Rows are points. To make a cloud, some directions were put in groups of two or more. Within a group, all points are equally far from the middle, so they leave a hole (a ring in 2 directions, a hollow ball in 3). The other directions are filled evenly. Then the cloud was stretched, turned, moved and blurred a little. Count the holes, and give their numbers of directions, smallest first.
In the rows, zero is written as 128.

Cloud (14 x 2):
[[109  90]
 [152 102]
 [ 95  98]
 [151 157]
 [131 168]
 [118 169]
 [158 148]
 [157 109]
 [148  98]
 [124 169]
 [103  92]
 [100  95]
 [141  93]
 [148 159]]
Holes: 1 (2)

Cloud (20 x 3):
[[181 144 120]
 [153 151 156]
 [104 171 130]
 [130  97  95]
 [125 137  74]
 [133 136 164]
 [100 118 102]
 [161  95 104]
 [100  91 119]
 [102  86 118]
 [140  88  99]
 [117 185 135]
 [124 176 142]
 [118 115  89]
 [173 113 107]
 [104 101 105]
 [177 139 143]
 [100 132 141]
 [144 180 143]
 [126 122 170]]
Holes: 1 (2)

Cloud (29 x 4):
[[ 77 130 140 114]
 [146  85 126 132]
 [157 134 116 182]
 [158  91 125 132]
 [113 112 167 109]
 [ 80  91  98 136]
 [132 136  66 133]
 [122  96  77 118]
 [153  92 146 125]
 [159 163 137 131]
 [163 104 151 117]
 [ 81 101  98  97]
 [109 158  88 139]
 [165  96 112 135]
 [ 75 100  99 104]
 [146 166 126 125]
 [ 90  86  99 135]
 [ 86 136  90 152]
 [129  92 156 139]
 [125 162  97 126]
 [132 154  98 111]
 [122  98 148 158]
 [128 108  71 119]
 [147 130 132 182]
 [180 146 137 164]
 [127 125 167 155]
 [ 97 109 103 167]
 [148 165 146 144]
 [144 111  72 133]]
Holes: 2 (2, 2)

Cloud (48 x 6):
[[ 72 121 109 188 136 158]
 [129 121 112 135 108 144]
 [147 129 138  90 151 169]
 [145 139 178 131 149 107]
 [ 71 131 157 151 110 125]
 [111 195 125 137 155 174]
 [145 116 145 165 182 136]
 [ 93 159 171 139 160 133]
 [104 131 112 147 124  85]
 [100 113 149  98 127 141]
 [121 146 166 135 163 136]
 [107 107  98 110 110 118]
 [131 127 125  89 145 124]
 [ 96 135 166 155 149 151]
 [123 110 166 154 174 132]
 [132  76 146 155 191 129]
 [ 91 117 156 187 155 124]
 [112 102 129 145 156 177]
 [135 118 166 107 140 111]
 [112 148 126 149 108 157]
 [100 181 115 109 149 172]
 [160 108 132 121 177 159]
 [154 138 105 100 155 158]
 [ 92 176 124 112  98 157]
 [137 171  87 102 127 133]
 [137 120 114 111 102 156]
 [ 78 134  94 110 120 128]
 [148 174  90 121 140 188]
 [111  73 156 144 164  98]
 [119 112 144 175 154 155]
 [177 116 166 120 158 136]
 [ 89  93 169 172  90 147]
 [117 142 176 173 128 146]
 [ 81  96 105  80 148 116]
 [ 91  90  98 126 124 155]
 [ 88 134  97 122 163  92]
 [ 94 139 107 130 132 196]
 [145 143 121 117 161 203]
 [124  86 125 108 131 116]
 [155 150 166 101 139 117]
 [136 154 117 146 134 125]
 [143 140 138 177 130  97]
 [109 118 120  75 117 129]
 [ 87 102 106 168 156 145]
 [116 180 123 154 173 183]
 [133 164 141 144 147 172]
 [107 100 114 126 160 171]
 [155  96 150 132 160 133]]
Holes: 0

Cloud (85 x 8):
[[ 95  79 149 131 133 153 151 116]
 [134 133 184 137 170 132 122 141]
 [153 112 179 127 105 101 107 137]
 [138  89  90 153  89 144 161 132]
 [110 117 104 132 169 115 129 192]
 [ 94 119 120 140 151  70 113 117]
 [149 111 147 145 112  95 105 158]
 [134 160  95 148 115 116  89 110]
 [111 158 107 122 147 140  75 123]
 [111 158 118 155  96 150 155 164]
 [108 106 104  84 184 112  88 119]
 [133  71 100 102 130  97 147 136]
 [101 141 160 128 126 145  68 161]
 [139 100 170 145 124  96 120 124]
 [134  96 101 150 108 122 191 134]
 [124 154 103  92 163 106 189 135]
 [ 76 151 158 133 158 103 127 139]
 [117  99 135 174 171 109 108  97]
 [111 111 170 101 119 136 163 164]
 [ 97 109 163 128 103 162 150 103]
 [163 102  80 125 128 153 148 178]
 [140 123 114 140 113 127 163  80]
 [132 145 179 143 136 160 109 136]
 [144 112  77 107 137 133 130  94]
 [115 100 177 143 133 106 155 111]
 [ 99 144 139 138  84  80 118 134]
 [ 75 132 117 130  94 113 151 166]
 [ 64 115 151 143 105 129 100 134]
 [137 138 151 119 104 137 186 170]
 [131 142 125 160 156 111  72  94]
 [ 70 122 136  99 161 105 158 122]
 [ 92 154  84  99  98 146 147 161]
 [110 104 113 100  97 141  98  87]
 [144  96 134 114 106 159  87 121]
 [119 123  79  77 129 129 158 167]
 [138  83 115  85 154 113 124 156]
 [ 70 170 155 143  86 150 111 109]
 [129 131 183 154 126  85 178 116]
 [121 154 159 171 128  90 184 136]
 [138 105  60 132 122 118 103 187]
 [ 83 142  99 124 173 147 107 125]
 [121 146  73 107 142 119  97  93]
 [114 131 113 115 104 163 192 131]
 [ 89  99 121 102 129 107 189 133]
 [147 150  92 141 144 114 127 172]
 [ 84 160 174 134 116 148  86 144]
 [ 68 122 127 110  71 147 108  90]
 [107 100 165 163 171 115 156 119]
 [169 154 142 146 128 137 110 109]
 [146 120 105 167 105 115 158 127]
 [124 124 171 119 152 156 130 130]
 [118 125 166 158  79 156 138  98]
 [ 83 126  91 101 174  97 184 143]
 [132 175 141 150 133 149  94 132]
 [139 151 114  99 116 147 173 141]
 [110 140 102 116 149 122  61 104]
 [118 149 134  95  81 145 187 154]
 [129  63 127 116 151 109 121 118]
 [116 117 151 128 146 100 207 127]
 [120 131 173 165 136  79 110 114]
 [126 138  82 145 127  79 126 130]
 [ 95 160  74 131 165 138 144 128]
 [137 136  64 151 177 134 145 165]
 [ 66 125 125  98 127 159  94 142]
 [101 122 128  99 140  98  78  89]
 [144  88 133 105 179 115 109 122]
 [128 106 153 164 150 104  90 109]
 [ 90 151 188 105 157 106 164  94]
 [107  73 113 135  97 170 142 109]
 [ 71 110  97 124  96 111 148 161]
 [148 117 150 125 120 136  99  93]
 [124 132 137 154 143 172 134 140]
 [ 91 107 124 102 111 104  65 121]
 [167 155 141 128 114 129 158 163]
 [145  94 109 152  90 113 143 158]
 [147 148 170 134 101 170  94 138]
 [107 108 139 116 140  88 191 111]
 [150 116  95 141 144 171 132 157]
 [ 85 132 138 113 110 153 157  86]
 [133 111 157 166 157  77 136 118]
 [152 132 139 144 172  83 105 155]
 [ 95 142 127  86 131 109 117 168]
 [113 144 100  90 102 152 175 147]
 [135 123 149 129 122 180 116 145]
 [147 121  85 107 145 150 175 150]]
Holes: 3 (2, 2, 2)
